Each row of a before or after table is a point. One or more steps were done to the points. Then noise was added and the rows were shuffled. The steps act on columns, c1 being the first. What was done? A step turns or swaps two columns, mirrors them in a line or flattens them onto one, adds a multiple of one to another, or multiplies or shifts one. Angles are multiples of 10 degrees, from the lower column toward the higher: turns from -170 to 170, lines from 10 to 170 but not 90. Use the fewest steps. Two steps may share a column if one is a turn and the other turns, adds or multiplies; they go together, in the order done. Otherwise the lowest column goes first.

Before, 12 rows:
[[ 2.5  1.2]
 [-3.9 -9.4]
 [ 2.9 -3.4]
 [-5.5  0.5]
 [ 4.2  4.3]
 [ 1.3 -0.5]
 [-1.7  5.9]
 [-1.2 -5.1]
 [-1.9 -0.4]
 [-3.3  1.2]
 [-0.4 -1.6]
 [-4.7  6.8]]
After:
[[ 4.8 -2.6]
 [ 3.7  4.9]
 [-5.2 -2.4]
 [-1.7  4.0]
 [-1.8  1.0]
 [ 1.5  0.2]
 [ 0.6  1.5]
 [-2.7 -0.4]
 [-0.8 -6.0]
 [ 6.7  7.9]
 [ 2.4 -2.5]
 [ 2.8 -7.9]]
Steps: turn c1 and c2 by 160 degrees

Before (9 x 4):
[[ 0.4 -0.8  1.9 -1.9]
 [-2.3  2.3  4.4 -3.8]
 [-0.4  3.1 -3.9  4.1]
 [ 2.9  1.9 -7.5 -2.2]
 [-2.6 -0.6 -0.3 -4.2]
 [ 4.9 -0.9 -6.1 -0.1]
 [10.8 -2.8  3.0  2.4]
 [-0.6  5.6  6.6  2.6]
 [-0.4  0.2 -6.9  0.6]]
After (9 x 4):
[[-10.2  -4.2  -1.2   2.3]
 [ -0.2   0.2   8.4  -2.3]
 [ -3.0  -2.6   7.4  -0.7]
 [  2.1  -1.0   1.7  -4.2]
 [ -1.7   3.8  -7.2   2.0]
 [  1.5   2.0   1.0   4.1]
 [ -1.1  -1.8  -0.9  -2.2]
 [  3.0  -0.1   6.1   0.7]
 [  0.4   1.2  -2.8  -4.1]]
Steps: turn c1 and c3 by 160 degrees; add -0.5 times c4 to c3; shift c2 by -1.0

Before, 10 rows:
[[-3.9  7.5 -2.1  2.5 -4.7 -5.2 -1.6  4.0]
 [ 7.4 -2.8  4.5 -3.7  1.3 -1.7  1.3  3.4]
 [ 5.7  1.2 -3.8  0.8 -1.8  5.7  0.0 -4.3]
 [ 0.3  0.9  5.5 -3.6  6.0  2.3 -2.6 -2.8]
 [ 0.6 -0.8  0.0  5.5  0.6  4.0 -0.4 -3.1]
 [ 2.0  6.3 -1.7  3.7 -3.7 -1.9 -4.1 -5.5]
 [-5.8 -2.9  6.9  1.1 -6.4  0.3 -1.3 -2.1]
 [-5.4  4.9 -5.2  2.0 -1.6  3.2 -7.5  1.8]
 [-4.3 -5.4 -3.5 -5.4  1.4 -1.4  3.5  4.3]
 [-5.4  6.8  4.1  2.8 -5.0  2.8 -1.3 -0.2]]
After:
[[-5.5  6.2  3.2 -4.5 -6.2  1.9 -1.5 -1.6]
 [-5.4  4.0 -5.9 -3.5 -3.7  0.9 -7.9 -0.5]
 [ 2.5  5.2 -1.9 -5.6 -4.2  1.4 -4.5 -1.7]
 [ 7.2 -0.8  4.9  4.3  0.1 -3.1  1.0  2.4]
 [-6.2 -3.4  6.9 -0.2 -7.0  1.3 -1.6 -1.3]
 [ 0.9 -2.4  0.3 -5.2 -0.6  3.7 -0.5 -3.2]
 [-4.5 -3.3 -3.5  6.8  0.7 -2.7  4.0  2.5]
 [ 5.2  1.4 -4.1 -1.5 -2.8  5.4 -0.2 -4.6]
 [-4.5  5.5 -2.5 -4.8 -5.4 -4.6 -1.5  4.4]
 [ 0.8  2.2  5.2  3.2  4.9  2.3 -2.6 -2.4]]
Steps: mirror c2 and c4 in the line at 170 degrees; shift c5 by -1.0; flatten c6 and c8 onto the line at 140 degrees

Before:
[[-1.6  8.8  3.5 -6.1  0.3 -2.0 -0.6 -1.3 -2.5 -6.9  2.6]
 [ 3.9  2.5 -3.1  5.4  1.2  4.6  7.0 -0.7  0.9 -5.8 -1.0]
 [ 4.4 -0.9 -3.3 -2.6  1.6 -3.1 -0.5 -2.5  3.1  3.2  3.2]
 [ 3.0 -2.7 -0.7  7.6 -1.7  6.3  7.0  1.4 -3.2  0.1  4.6]
 [ 2.5 -2.9 -2.7  0.4 -5.3 -0.8 -1.4 -5.0  6.6  2.4  2.3]
 [ 2.6 -0.2 -4.5 -4.2 -2.6  4.1  2.9 -3.9  1.6  0.1 -0.1]
 [ 1.1 -0.3 -4.1  7.3  1.5  7.0  0.6  2.9 -2.6 -2.5  2.5]
 [ 1.1  7.1 -0.1 -2.9 -2.0 -1.7  1.9  4.3 -2.7 -5.4 -2.5]
 [-6.8  9.8  2.7 -6.3  0.5 -1.2  2.8  4.2  1.1 -4.0  3.8]]
After (9 x 11):
[[-5.0  0.0  1.9 -4.1 -4.4 -2.0  3.5  1.9  3.2  3.3 -0.5]
 [ 3.6  1.8 -1.1 -6.0  2.3  0.0  0.1  2.4 -1.6 -2.6  9.0]
 [-4.1 -3.3  3.9 -2.0  3.3  1.2  3.9 -1.2  1.0  4.9  1.0]
 [-4.8 -2.1  0.2  7.2 -6.7  2.9 -3.7  0.9 -0.6 -7.4  1.1]
 [-0.3  5.6  1.2 -2.9  0.9 -2.5 -5.2  0.7  0.2 -3.3  5.1]
 [ 3.9  1.6 -6.3 -6.2  0.9  0.4 -4.0 -1.7  3.2  0.4 10.5]
 [-3.1 -3.5  1.9  0.5 -0.3 -5.5  7.5 -3.3  2.1  2.2 -1.2]
 [-1.4 -5.4  2.9  7.5 -6.4 -0.6 -4.4  4.7  4.5 -5.0 -0.2]
 [-3.8  2.3  3.3  5.2 -4.2  2.0 -0.8  2.9  6.8 -9.4  1.5]]
Steps: mirror c1 and c3 in the line at 50 degrees; turn c2 and c11 by 60 degrees; add -0.7 times c4 to c10; turn c5 and c6 by 80 degrees; turn c7 and c9 by 60 degrees; turn c7 and c8 by 120 degrees
